Each row of a before or after table is a point. The points were changed in one or more steps. Then noise was added and the rows were shuffled. The steps act on columns, c1 being the first. What was done? A step turns or swaps two columns, mirrors them in a line or flattens them onto one, adds a multiple of one to another, or multiplies or shifts one. Angles are multiples of 10 degrees, from the lower column toward the higher: turns from -170 to 170, lines from 10 to 170 but not 90. Use the fewest steps. Two steps may share a column if one is a turn and the other turns, adds or multiplies; they go together, in the order done. Otherwise the lowest column goes first.
In the rows, 100 means zero.

Before, 10 rows:
96; 78
75; 86
115; 107
102; 140
83; 161
84; 63
108; 42
77; 82
56; 146
127; 101
After:
125; 113
116; 95
72; 127
68; 102
104; 38
110; 62
89; 157
76; 42
89; 124
71; 106
Steps: mirror c1 and c2 in the line at 10 degrees

Before:
82; 69; 134; 135; 75; 119; 128; 92
76; 115; 72; 88; 109; 94; 102; 78
136; 92; 87; 100; 97; 69; 102; 105
149; 116; 62; 97; 110; 109; 95; 113
78; 127; 98; 116; 87; 128; 83; 68
117; 81; 108; 102; 90; 71; 98; 132
118; 140; 102; 72; 127; 67; 106; 92
104; 115; 84; 82; 124; 125; 72; 97
109; 61; 133; 138; 63; 124; 108; 105
84; 79; 128; 111; 118; 84; 118; 72
133; 72; 115; 90; 86; 78; 98; 92
107; 108; 91; 68; 94; 135; 103; 98
After:
104; 55; 185; 136; 98; 123; 84; 73
125; 50; 184; 138; 88; 111; 91; 101
137; 120; 4; 98; 110; 69; 97; 113
87; 73; 121; 100; 93; 66; 78; 124
84; 152; 107; 75; 106; 62; 102; 89
78; 74; 170; 112; 128; 102; 104; 69
78; 119; 29; 88; 102; 113; 113; 81
99; 88; 67; 101; 98; 54; 94; 101
105; 63; 134; 89; 77; 64; 103; 95
131; 112; 77; 70; 74; 121; 100; 98
107; 138; 91; 116; 95; 135; 133; 86
124; 120; 60; 81; 110; 110; 125; 114
Steps: turn c1 and c6 by -50 degrees; multiply c2 by 1.3; multiply c3 by 2.5; add 0.7 times c4 to c5; mirror c7 and c8 in the line at 110 degrees

Before (11 x 12):
95; 99; 85; 77; 91; 80; 70; 100; 52; 135; 134; 101
92; 120; 102; 109; 131; 122; 69; 132; 77; 98; 75; 30
146; 119; 148; 100; 58; 42; 94; 107; 101; 135; 60; 102
132; 113; 122; 102; 80; 92; 112; 50; 87; 129; 121; 76
51; 116; 120; 123; 105; 96; 116; 76; 66; 119; 73; 142
122; 94; 85; 123; 137; 139; 77; 92; 59; 124; 117; 125
110; 88; 104; 84; 141; 110; 104; 100; 74; 119; 63; 87
110; 95; 75; 96; 90; 49; 117; 30; 43; 58; 78; 195
99; 71; 109; 99; 86; 85; 93; 152; 78; 94; 88; 72
154; 109; 55; 100; 93; 88; 110; 101; 100; 136; 94; 111
61; 49; 90; 105; 94; 104; 35; 83; 80; 98; 77; 104
After, 11 rows:
104; 115; 109; 105; 91; 45; 103; 152; 79; 96; 74; 72
91; 84; 104; 110; 134; 71; 87; 100; 74; 118; 64; 88
106; 89; 76; 94; 101; 9; 87; 30; 44; 57; 80; 195
89; 69; 102; 107; 114; 81; 122; 132; 77; 99; 94; 30
114; 103; 122; 94; 110; 52; 94; 50; 88; 129; 124; 75
115; 89; 55; 96; 136; 49; 95; 101; 100; 136; 102; 110
94; 116; 84; 91; 142; 99; 128; 93; 59; 123; 109; 125
91; 124; 89; 125; 67; 64; 138; 83; 80; 99; 48; 104
125; 59; 147; 103; 108; 3; 103; 108; 100; 135; 80; 103
86; 71; 119; 76; 65; 56; 107; 75; 67; 120; 90; 141
101; 122; 87; 131; 92; 39; 102; 102; 53; 136; 126; 102
Steps: turn c1 and c5 by 50 degrees; multiply c1 by 0.4; mirror c2 and c11 in the line at 70 degrees; multiply c7 by 0.7; turn c4 and c7 by 140 degrees; shift c6 by -40
